Rows are points. To make a cloud, some directions were put in groups of two or more. Within a group, all points are equally far from the middle, so they leave a hole (a ring in 2 directions, a hollow ball in 3). The other directions are filled evenly. Then the cloud was stretched, turned, moved and blurred a little. How many holes are there, and how many directions does each take, smallest first?

Cloud (15 x 2):
-2.68,-1.52
-0.62,+1.79
+1.56,+0.62
+1.08,-1.69
-3.35,-0.44
+1.86,-0.20
-3.14,-0.95
+1.57,-1.20
+1.11,+1.13
-2.58,-1.59
+0.86,+1.31
-3.03,+0.86
-0.20,+1.71
-1.54,+1.72
-2.84,-1.37
Holes: 1 (2)

Cloud (14 x 2):
+0.80,+3.08
-1.81,+1.96
+2.37,-0.64
+0.06,-1.51
-1.07,+2.94
+0.34,-1.60
+0.83,+3.09
+2.41,+1.54
+1.48,-1.55
-1.80,+0.33
-1.36,-0.52
+0.61,+3.18
+2.61,+0.12
-0.25,-1.37
Holes: 1 (2)

Cloud (19 x 3):
+1.93,+0.61,-0.46
-0.28,+0.23,-2.20
+3.00,-1.09,+0.35
+0.29,-1.18,-1.56
-0.02,+1.46,-0.61
+1.78,-1.43,-0.19
-0.57,-1.08,-1.85
+2.42,+1.27,+2.02
+0.71,-1.90,-2.15
-0.32,+0.42,-2.10
+2.63,+0.81,-0.86
+2.70,+2.50,+3.19
+2.38,-0.04,-1.61
+1.78,-2.72,-1.80
-2.30,+0.10,+2.26
+2.56,-1.22,-0.17
+2.48,+2.34,+1.60
+1.42,+0.17,+3.04
+3.02,-2.14,+1.30
Holes: 0

Cloud (32 x 4):
+0.58,+2.73,+0.00,+1.70
+0.71,-0.96,+0.20,-0.33
-1.50,-0.07,-0.07,-0.76
+2.75,+3.62,+0.85,+1.37
-1.48,-0.56,+1.25,-0.65
-0.12,+1.52,-1.68,+1.46
+3.07,+0.22,+0.80,+1.87
+3.41,+1.91,-3.71,+2.08
+3.64,+0.69,-0.76,+1.51
-2.22,+0.23,+0.47,+1.60
+2.17,-0.75,-0.83,-0.73
-0.45,+3.19,+2.02,+3.56
+0.89,-0.51,+1.62,+5.01
+0.36,+3.32,-1.36,+0.79
+1.30,+0.26,-1.41,+3.53
+0.84,+3.50,-0.86,+0.98
+1.18,-0.14,-1.12,+3.21
+3.13,+2.20,+1.06,+2.11
-1.53,-2.72,+1.83,+0.65
-0.67,+1.74,+0.57,-1.06
-0.36,-1.39,+1.42,+0.39
+1.68,+1.12,-0.76,-0.07
+0.50,+0.43,-2.06,+2.39
+2.61,+1.14,-2.80,-0.52
+1.61,+1.73,-1.87,-1.50
+1.02,-1.30,+2.55,+1.70
-1.04,+1.67,-1.29,+2.71
-2.68,-1.36,+1.80,-0.34
+1.89,+1.03,-0.02,-0.26
+1.39,-0.25,+2.52,+2.36
-0.20,+0.29,+2.24,-0.30
-1.04,+1.02,-1.21,-0.63
Holes: 0

Cloud (30 x 4):
+1.13,+0.07,-0.75,-0.23
+1.58,+0.84,+0.61,+1.96
+2.67,-0.35,-0.59,+0.24
-0.68,+2.32,-0.35,+2.32
+2.19,+1.07,-0.13,+1.03
+2.58,+0.44,+0.43,+0.76
+2.63,-0.43,-2.45,+0.95
+2.02,+4.17,+1.02,+1.93
-1.36,+2.90,-2.06,+1.51
+4.90,+2.72,+0.68,-1.12
+0.30,+0.97,+3.48,-0.80
+1.75,+0.41,-1.44,+2.97
-0.32,-0.26,+0.79,-1.30
-0.02,+2.78,+2.12,+3.28
+1.54,+0.13,+0.58,-0.90
+1.99,-1.84,+0.08,+3.91
+1.14,-2.70,-1.61,+1.20
-0.27,+1.87,+2.57,-0.43
+2.81,+0.56,+2.62,+0.41
+2.24,+0.38,+2.74,-1.14
-0.72,+1.21,+0.70,+2.06
+0.81,+0.38,-0.80,+2.49
-0.60,+4.20,-0.69,-0.67
+3.84,+1.77,-1.84,+1.06
+0.71,+1.48,-2.02,-0.24
+1.61,+0.37,-1.52,+0.13
+1.94,-0.14,+0.55,+1.68
+0.43,+2.14,+0.07,+1.11
+0.23,+0.37,+1.17,+3.26
-0.65,+1.49,+1.12,+2.47
Holes: 0

Cloud (53 x 6):
+0.14,+2.70,+3.06,-0.34,+1.93,-2.66
+0.43,-0.59,+2.79,-2.24,+1.92,-2.15
+1.64,+2.26,+1.93,-1.29,-1.40,+0.02
-2.10,-1.26,+0.64,+0.28,-0.06,+0.86
+0.49,+1.75,-2.29,-0.36,+2.16,+0.98
-0.76,+0.63,+0.01,-3.59,-0.95,+0.67
-1.14,-1.92,-0.43,-1.38,-1.73,+0.46
-1.59,-0.59,-2.53,-2.39,-0.31,-2.23
-0.30,+0.86,+0.48,-0.70,-1.06,-3.11
+3.48,-2.84,+0.66,-0.94,+1.32,-0.64
-2.21,+3.02,+1.30,-1.05,+0.15,-0.29
-1.88,-2.75,+0.24,+0.06,+2.67,-1.61
+0.03,-0.33,+1.40,-3.88,-0.73,+0.34
+2.56,+0.84,-1.53,-2.27,-0.54,-1.18
-2.42,-1.05,-0.36,-3.08,-0.38,-0.13
+1.49,-2.73,+1.50,-0.24,-2.12,+0.03
+0.73,+1.53,+2.82,+1.92,+1.08,+0.42
+1.55,+0.08,+1.49,+3.57,+1.66,+0.86
+1.52,-0.20,+2.79,-0.97,+0.66,+3.02
+1.03,+0.19,+0.17,+0.44,-3.86,-0.75
+2.63,+2.93,+0.99,-1.80,-1.20,+0.45
+0.49,-1.64,+2.19,-2.80,+1.27,-0.69
-2.31,+1.03,+0.85,-1.01,+2.69,+2.66
-0.03,-1.71,-0.80,-1.62,+0.18,+1.18
+2.42,+2.37,+1.52,+0.56,+0.95,-0.57
-2.36,+3.00,+2.21,-3.00,-0.66,-0.75
+2.75,-2.13,+1.45,-0.14,+0.06,-1.90
-0.38,-0.38,+4.03,-1.79,+2.12,-3.72
-1.35,-2.01,+0.95,-2.38,+2.97,+0.08
-2.40,+3.42,-0.74,-1.19,-0.31,-2.84
-1.83,+0.84,-2.64,+1.46,-0.17,-0.09
-2.43,+1.78,-1.14,-0.36,+0.13,-1.94
+0.10,-1.36,-1.38,-3.03,-0.96,-1.87
+0.77,+0.52,+1.16,-2.00,-2.41,+1.30
+2.84,+1.50,-0.77,-1.16,+3.27,+0.14
+2.41,+2.38,+1.81,+0.24,+0.95,-1.93
+0.82,+3.67,+3.69,-0.79,+0.86,+0.36
+0.56,-0.76,+1.83,-0.05,+1.31,-2.30
+0.95,-1.41,+0.07,-0.88,-1.42,+0.31
-2.00,-0.62,-2.14,-1.63,-1.51,+0.13
+1.61,-0.60,+1.34,-1.87,+1.98,-2.69
+1.19,+0.93,+0.00,-1.21,+2.98,-0.54
-0.55,-0.08,+1.69,-0.62,-1.51,-2.93
-1.64,+0.52,+1.33,+3.15,+1.09,-2.09
+3.74,-0.38,+0.55,-1.16,-0.31,-1.91
+1.41,+0.47,+4.27,-2.26,+0.62,-1.27
-1.62,+1.37,-1.72,-0.05,-2.17,+0.40
+1.30,+1.61,+0.63,+1.01,+0.25,+2.85
+0.42,+2.72,+1.79,-0.65,-0.05,+2.30
-3.45,+2.58,+2.35,+0.55,-0.39,+0.51
-2.13,-0.84,+1.45,-4.14,+2.79,+1.07
-1.23,+1.85,-0.63,+0.43,-1.35,-2.99
-0.18,+2.38,+0.37,+0.70,-1.53,+2.73
Holes: 0
